Each row of a before or after table is a point. The points were changed in one or more steps. Then noise was added and the rows were shuffled. The steps act on columns, c1 being the first. Name the steps. A step turns or swaps two columns, mirrors them in a line or flattens them onto one, adds a multiple of one to another, or multiplies or shifts one. Angles are multiples of 10 degrees, from the lower column toward the higher: turns from -170 to 170, lines from 10 to 170 but not 90. Use the fewest steps. Two steps may share a column if one is a turn and the other turns, adds or multiplies; they go together, in the order done. Otherwise the lowest column goes first.

Before, 14 rows:
[[ 40   5  20]
 [ 16  -4 -10]
 [  6 -16  13]
 [ -7  -4 -14]
 [ 32   3   5]
 [ 15   8 -25]
 [ 17  -7  -9]
 [ 31 -13  21]
 [ -2 -30  -8]
 [ 37 -24 -18]
 [ 21 -25  -7]
 [ 18 -16  -4]
 [ 51 -22   3]
 [  3   6 -29]]
After (14 x 3):
[[  2   5   9]
 [ -3  -9 -16]
 [  2 -34  13]
 [ -4  16 -21]
 [ -1 -12  -5]
 [  4 -26  27]
 [  3 -42  11]
 [  3  10  25]
 [ -2 -51  -2]
 [ -1 -31  -2]
 [ -4  11 -29]
 [  0 -60  -9]
 [ -1 -48 -10]
 [ -2  -7  -7]]
Steps: flatten c1 and c3 onto the line at 80 degrees; multiply c2 by 2

Before, 13 rows:
[[  7   5  10 -11]
 [ 11   5   7 -12]
 [ -8 -10  11  30]
 [-11 -22  -4   9]
 [-23 -47  19   8]
 [  8   6   9 -36]
 [ 13   0  14 -10]
 [  2  22  13   8]
 [-13  -5  -1  -2]
 [ -5  20 -15  34]
 [-15   0  20  32]
 [  5  19  -5  12]
 [-13   6  12  -7]]
After:
[[ -6  -5  10 -13]
 [  7 -19  -5 -10]
 [-15  -3   7   5]
 [  7  13  12   4]
 [ 31 -20  12 -10]
 [-38   1   8  10]
 [ 31 -11  18 -14]
 [ -8 -10  13  13]
 [ 12  20  -6   7]
 [  7 -58  16 -25]
 [ -2  -2  -3  -9]
 [ 32  32 -15  -5]
 [-14   1   9  10]]
Steps: swap c1 and c4; add -0.7 times c3 to c2

Before:
[[ 17  -4 -13 -27  13   1 -16   1]
 [ 14   2  -7  12   4  14  26  -4]
 [ -7   7 -22 -12  22  43  14  37]
 [  6  -5  -2   2 -17   9  29  33]
 [ 10   7  -4 -14  11 -21  23  -2]
 [  1   8 -15 -23 -18  -2  -8 -24]
 [-15  20   4   7  23 -25 -10  28]
 [ -7 -21   0  -2   4  -8  13  10]
 [ 13 -18   4 -28   0 -18  -1  -2]
 [ -4  -1 -26  11  -6 -16   5   6]]
After:
[[ 10 -22 -15   8 -28 -24  -5  11]
 [-15   5  -4 -28   2 -21  29   4]
 [ 25  -3  48 -12 -33  42 -10   4]
 [ 12 -23  38 -23  23  -3  15  -7]
 [ -3  22   6   2 -12   9 -23 -28]
 [ -5 -16  36 -27  -5   1  31  12]
 [ -8  17  21  12   0  14 -32   3]
 [ -8   2  13 -14  -3 -20 -13   9]
 [ 25   9  61  12  -1 -17  -9  -8]
 [  7  26  -1  -2  -7  -8  -1   1]]
Steps: multiply c3 by 2.5; turn c1 and c3 by 160 degrees; add 0.7 times c4 to c7; turn c2 and c7 by -150 degrees; multiply c8 by 0.7; turn c5 and c8 by 120 degrees

Before (13 x 9):
[[ -5  -5  -8  22  43  -9  -2  11  -3]
 [-18  49  34 -31 -11 -12  -6 -15 -13]
 [-21  18 -22  37   7 -24   5  -3   9]
 [-22 -14  -6   1  60 -10  34   6  -4]
 [-20  38   0  10 -30   2  -4  31   1]
 [-12  -8  13  -3  -6  -3 -30  -4  -1]
 [ 14   4 -18  -3   3  31 -29  18 -17]
 [-33   7 -13 -13  -5 -37  13  21  15]
 [-10 -18  -4  -5 -16  -5  13   7  25]
 [ -3  11 -19  -3   9 -22  26  14 -39]
 [-26 -41 -27  -7 -12  19 -19  16 -17]
 [ -2  46 -17   4  27  15  -2 -14  10]
 [-17   1  -9  13 -19 -23  28 -60  -9]]
After:
[[-11  -4  -5  23  43   0  -1   2   0]
 [ 13  27 -16   4  26   6 -17   0   3]
 [ 35 -11 -20  -1   5  -7 -25   0  -8]
 [-45   9 -14 -13  -4  17   8   1   6]
 [-20   9  -3   1  61  17  33   1   0]
 [ -8  -3  -3  -5 -17   6  17   1  11]
 [ -4  21   1  11 -30  20 -16   0   1]
 [ 11 -31 -25  -7 -13  31  -3   1  -6]
 [ -9 -17  13  -3  -5   9 -22  -1  -1]
 [-17  27  35 -32 -11  12 -23  -1  -3]
 [-29  16  -6  10 -20   8  25   0  -3]
 [-28  13 -24  38  11  13   0   0   4]
 [-22  20 -17  -3   7  -6  21  -1 -18]]
Steps: turn c1 and c6 by -70 degrees; multiply c2 by 0.7; turn c2 and c7 by -30 degrees; multiply c8 by 0; multiply c9 by 0.4

Before (14 x 12):
[[  8  13  -6   5  12  11  20  17   5  -3   7  10]
 [-20  12  27  29  10  19 -15  12  -3  21 -12  -6]
 [  0  -6  -7  -7  -2  -2 -22 -16   7   7  21 -10]
 [ -3  10  -3 -14   2 -16 -20 -13  -3 -12 -16 -13]
 [-20 -10   9 -12  -8  17  15  13 -19 -16   9 -14]
 [  6  -6  15  19  22 -14  10  -3  11  25 -15  -2]
 [ 16  18  -7   6  -3  14  20  -7 -18  30   2 -20]
 [-15  -8  -6  13   1  12   1 -20 -26  12 -10  -8]
 [  4  14  17  26 -18  -5 -20 -25  -6   0  16 -22]
 [  0  -2 -10 -11  -7   4 -20 -24   8  -7 -15 -18]
 [  8   0  27  -7  14  11  20 -14  -7   4  -9  13]
 [-20  -4  -4 -10 -18 -12 -22  17 -19  -6  14  -6]
 [ -2 -15  -7   1 -18  14   3  20  -1  11   7   9]
 [-31  10  27   1 -13  22  25   4   7  -3  14  13]]
After:
[[ 28  -4  26  -6  13  13  20 -14  44  -8  -9  33]
 [-32   8  28  29  13  42 -15  18  48 -11 -11 -14]
 [ -2  14  27   2  -9   7  24   8  57 -22  15  58]
 [-38   3  -2 -11 -18 -16 -22  15  31   9  14 -24]
 [ 10 -13  15  20  19  29  12  -6  61  21 -16   8]
 [-21  -5  -9  -7  -4  10 -22 -19  59   4  22 -37]
 [ 27  10  -6   5  15   1  21  24  55 -12   8  31]
 [ 20  18  -7   6   2  52  19   4  30  -2   3   1]
 [-23  19  17  26 -12  -3 -20 -18  43   4  16 -48]
 [  6  -7  -7   1 -22  24   4  11  50  -9   7  13]
 [-17  -8  -7  12  -2  25   1 -22  24  -8 -11   1]
 [-24   0 -10 -11  -8  -9 -20 -25  58  -6 -16 -42]
 [-12  -6   9 -12 -10 -15  16   9  32 -21   9  18]
 [-23   8  -2 -14   5 -26 -20  -9  48  11 -15 -35]]
Steps: add 1.5 times c7 to c12; turn c1 and c12 by -30 degrees; add 0.5 times c2 to c8; turn c2 and c5 by 20 degrees; turn c6 and c10 by -70 degrees; multiply c6 by 1.6; shift c9 by 50

Before, 10 rows:
[[ -8 -16 -37  15 -35  20 -18 -35 -23  11  11  -9 -50  31  22  -6  -8 -10]
 [-11  10  20  33   6  -9   2  -3  35 -24  20   3  12   0 -25 -27   7 -24]
 [-29  -2 -19 -14  11 -17  29   1  41  10  12 -13  12  25  -5 -10  19   2]
 [ 37 -21  25  46   0  32 -28  32   1  -2   0  49 -55  -9 -11  15 -54 -15]
 [ 35  42   6   5  -9  18 -14  16 -20  -8  29  17   8  -3 -15  -2  -5 -13]
 [-34  17 -42  -1   1 -32  20 -24  16 -25 -11   6 -11  46 -23 -19  12  39]
 [ 31  38 -50  23 -12  39  22 -29  34  40 -38   6 -29  33 -21  32 -11  -7]
 [ 35  -2 -15  34  28 -19 -25 -16 -10  21 -26   9 -15  35   0   6 -37 -37]
 [ 36  -1  28  31  23 -14   2 -15  27   6  13  17 -11  15 -16 -15 -14   2]
 [ -5  40  14   3 -25 -21  19   0  38  18  14 -11  14 -32   4 -40 -10 -12]]
After, 10 rows:
[[ -4  40  15   8 -23  15   9  -9  43  11   1 -17  26  28  -2 -37 -10  -4]
 [ 37  41   6   5  -7   3 -17 -25 -26 -20 -20  -7  -7  -2 -16  -1  -4  -9]
 [ 26  33 -51  21 -10  36  19  32  30  16  35   1 -50 -38 -18  31 -11 -16]
 [ 36  -1 -17  32  27   7 -14  21 -14  29  22  13   2 -30 -20   9 -37 -14]
 [-38  17 -45   0  -1 -37  17   3  13  13  30  16  21 -46   4 -16   9   7]
 [ 36 -19  27  40  -1  -7 -29   5 -13  17 -34 -43 -61 -12 -14  14 -54 -13]
 [ 34   1  26  30  27  -5   8 -16  21  15  10 -15   7 -29  -8 -14 -12  -6]
 [-31   1 -17 -13  14   9  30 -15  44   8  -4  11  22 -22  -3 -12  23  -3]
 [ -9 -12 -37  11 -37  -3 -28 -16 -23  29  34  28 -43 -21   5 -10  -8   3]
 [-11  11  26  33   6 -17   6 -24  34 -15  -3 -13  14  -9 -26 -30   9 -20]]
Steps: add 0.3 times c5 to c7; turn c6 and c13 by -50 degrees; turn c6 and c10 by -60 degrees; mirror c8 and c11 in the line at 140 degrees; turn c9 and c12 by 20 degrees; turn c12 and c14 by -150 degrees; flatten c15 and c18 onto the line at 40 degrees

Before, 11 rows:
[[ 20   0 -60  19   3  -7  21 -15  -5  44   8  36  18 -32  -4  18   2 -22
    8  -7]
 [ 22  -6 -42  -2  -1 -11  19  -4 -22  18  38  12  -9 -16   2  17 -21  14
    0 -24]
 [ -7 -31  24   6 -16 -15   5  -4  15   4   4 -21 -24 -31  16  15 -14 -10
  -23  35]
 [  6 -13   8   8  -8  20 -11  -3   4  10 -29 -17 -12 -14  23   1  -9  13
  -16  31]
 [  1 -17 -29  -9 -38  -4  21  -9 -10  -6 -34   5  20 -43 -21  -3  18  33
   -3 -24]
 [ 12 -28 -33 -10 -44 -12  20  10  -3 -10  -7  17  17 -15 -17 -34  28  32
    5   8]
 [-13 -28   8 -12   9 -12  -1  -4  12  22 -18 -31 -10  -3   8  -8   0  -3
  -25  15]
 [ 37  -2 -35   2  -9  -9  15  17  11   9  22  23  27 -16 -23  11 -16 -14
   15 -28]
 [-23 -22  19   6 -15  14  -4  13 -16  10   6 -25 -14 -13 -17   1  -5   5
  -33  24]
 [  0 -21 -32 -20 -31   5  14  -4  -9  -6  -2  -4  31 -23  -9  15  38  30
   22  -2]
 [-21 -17  16   0  -7 -10  -9 -14  -2   7  -3 -31  12  -6  10   0 -36   8
  -42  45]]
After:
[[-35 -22  20   8   8  13  -3   3 -15  10   9   7 -13 -14  -1   5  -5   4
  -50  24]
 [  0 -29   6 -11  16 -12   0   4  11  23 -18   3 -11  -2  20  13   1  -4
  -13  17]
 [ -4 -13   8   9 -10  21 -11   0   4  10 -32   6 -12 -15  44   4  -7  14
  -12  32]
 [ 23  -2 -36   0 -34 -10  15 -18  11  10  17  -1  26 -17 -43 -15 -14 -15
   25 -28]
 [-36 -16 -29 -10 -25  -3  22  33 -11  -5 -18  -4  19 -44 -39   2  18  33
  -15 -24]
 [-21 -31  25   6  -5 -14   6 -23  16   5  -8  16 -24 -30  40  -6 -14 -10
   -9  33]
 [ 18  -6 -40  -3 -16  -9  18 -49 -21  17  13   7 -11 -17 -15 -17 -20  14
  -22 -25]
 [-31 -21 -31 -20 -21   6  15  46  -9  -5  24  12  32 -23 -10 -11  38  30
   13  -2]
 [ 19   0 -60  18 -14  -7  20 -13  -5  43   2   2  16 -34  -9 -23   0 -22
    4  -7]
 [-34 -28 -33 -10 -39 -12  20  48  -4 -10  20 -27  18 -16 -11  22  26  33
    2  10]
 [-25 -17  18   1  11 -12  -9 -57  -2   8 -35   9  12  -8  42   7 -36   7
  -44  45]]
Steps: turn c1 and c5 by -50 degrees; multiply c1 by 1.3; add 1.5 times c17 to c8; turn c8 and c11 by 30 degrees; add 1 times c9 to c19; multiply c12 by 0.4; turn c12 and c16 by -140 degrees; add 0.7 times c20 to c15

Before, 13 rows:
[[ -4   6  -8  -5   8 -10   4  11 -18  -8  17 -20  -4  12 -11  -5  -3  -5
  -10   8  12  -4  -2  10  19   1   0 -16 -15   6   8   1]
 [-13 -26  29  -5  18  12  20  -3   5   1  16  -4  11 -25   5   8 -15 -14
  -15  -5 -18  11  10 -22   6   3   9   0   9   2  20 -21]
 [  1  -3  19   1  -6   3  -4  -6  18  -6  -6   3  28   8  11  -9  11  23
   35  10  -4 -14  -6   9 -10   9  -3 -18  10   1  21   3]
 [-12 -12  12 -14  26  26  18  -9  10   6  16 -24  13  -8  -8   8  -2  -7
  -14  11  -2  14  -1 -17  -1   8  -4  11   2   6  10 -20]
 [  3  -4  14  -7  13  28  24   8  -1   1  13  -1  13 -21   9   1 -10   1
  -20   8  -7  27  13 -19   1  -2  11  11  17  -6  20 -15]
 [  6 -16  16  12  -1   1   2 -21  10   5  -8   4  32  -1   7  13   1  15
   32   8   7  -4   0  12 -14   1 -12 -19  15 -21   6  19]
 [  1   9  -9 -16   5  -6 -19  -4 -17  -4  20 -17   8  25 -21 -20  10 -15
   -5 -18  13 -12   7   5   7  -8  -1   8 -15   7  -2 -12]
 [-13   8 -16   2   6 -18  -4   5 -10  -5  19 -18   1  12 -24 -12   4   1
    7  -4  -3   2  -8   0  12 -17   2  14 -20  -2   4   2]
 [-20  12  -4 -10   1 -12  -8  -4  13  -9  22 -13  17  21 -14 -10   4 -11
  -15  -2  17  -2  -1   2   9 -18   0  -1  -3   0   8  -7]
 [  4  -3  22  -3   9  14   3  -5  10 -17 -16  11  13   2   4 -10  -3   7
   21   8  -8 -15 -17   7  -1  -1 -17 -20  14 -20  11  18]
 [  6 -18  27   1  26  19  24   3  12  -6  14  -8  13 -19   6  -9 -15  -6
  -15   7  -7  10   0  -2 -17   5  16   3   2  -2  25  11]
 [  8  -3  17  -1  15  -1  -1  -8  17   3 -17   3   4  -4  11  -6   5  10
   12  17   6 -30   0 -12 -10  -2  -5 -14  19   0  16  19]
 [-15  -7 -21  -7   6  -8   6   7  -1   0  16  -4  20  13  -5 -12   4 -10
    6   0  10 -11   3  17  11 -11 -11  12  -8   5  -1 -10]]
After, 13 rows:
[[-16 -10  26  -7   5  -8  33   6  -4 -15   7  -5  20  14   3 -13  -6 -11
    4   3  -9 -11   4  16  11 -13 -12  12  -7   5   0 -10]
 [ -3   6  11  -6  12  -9  15  10 -17 -21   0 -23  -3  11   1  -6  -4  -6
  -10   7 -15  -3  -1  11  20   3  -2 -15 -15   3  11   2]
 [  9  -1 -17   2  14   2 -29 -13  16  16  -6   1   2  -5 -12  -7   1  12
   11  16   0 -27   0 -10  -9  -1  -5 -18  18   2  19  18]
 [  8 -18 -13  11   1  -1 -29 -20   8   8   3   3  31  -1 -10  15 -16  11
   32   8   0  -3   3  14 -13   1 -14 -18  17 -19   8  19]
 [  6 -18  -6   5  27  21 -59   1  11 -14  -1  -6  12 -20  -1  -8 -23  -6
  -16   8   8  10   0  -2 -18   7  17   5   0  -1  26  13]
 [-14   8  13   6  10 -19  27   5 -10 -18   5 -18   2  10  21 -13   1   0
    7  -6 -12   4  -9  -2  13 -21   4  11 -21  -3   2   0]
 [-19  10  -1 -11   3 -11  11  -4  15 -25   1 -14  18  22   6  -9  -7 -12
  -14  -1 -20  -3   0   2  11 -20   1   1  -5  -1   6  -8]
 [  2  -2 -19  -3   7  15 -40  -3  11  10 -22  13  12   2   1  -9  -9   4
   22   8  10 -17 -17   5   2  -4 -14 -21  16 -21  11  17]
 [-14 -26 -14  -6  19   9 -60  -3   3 -13   4  -6  13 -25   6   5 -22 -14
  -12  -5  23  13   9 -22   7   4   8   0   7   4  19 -20]
 [  0  -5 -24  -1  -6   4 -31  -7  16   7  -8   2  29   8  -7 -12  -3  23
   35  10  10 -15  -4   7 -12  11  -3 -19   9   1  21   5]
 [  1  -3   9  -8  13  28 -36  10  -4 -12   8   0  16 -20  -5   1 -19   2
  -21  10  12  28  14 -21   1  -1   6   9  20  -6  18 -15]
 [-13 -13   2 -14  29  24 -26  -8  10 -12  10 -26  13  -8   7   9  -9  -9
  -14   8  -3  15  -1 -18  -1   7  -2  10   2   6   8 -21]
 [  1  10 -10 -14   6  -4  25  -2 -14 -20   7 -13  11  26  11 -18   6 -15
   -6 -16 -20 -11   8   4   7  -7  -1   8 -13   7  -3 -13]]
Steps: multiply c3 by 2; turn c3 and c7 by -120 degrees; turn c10 and c11 by 70 degrees; add -0.5 times c13 to c17; turn c15 and c21 by 150 degrees
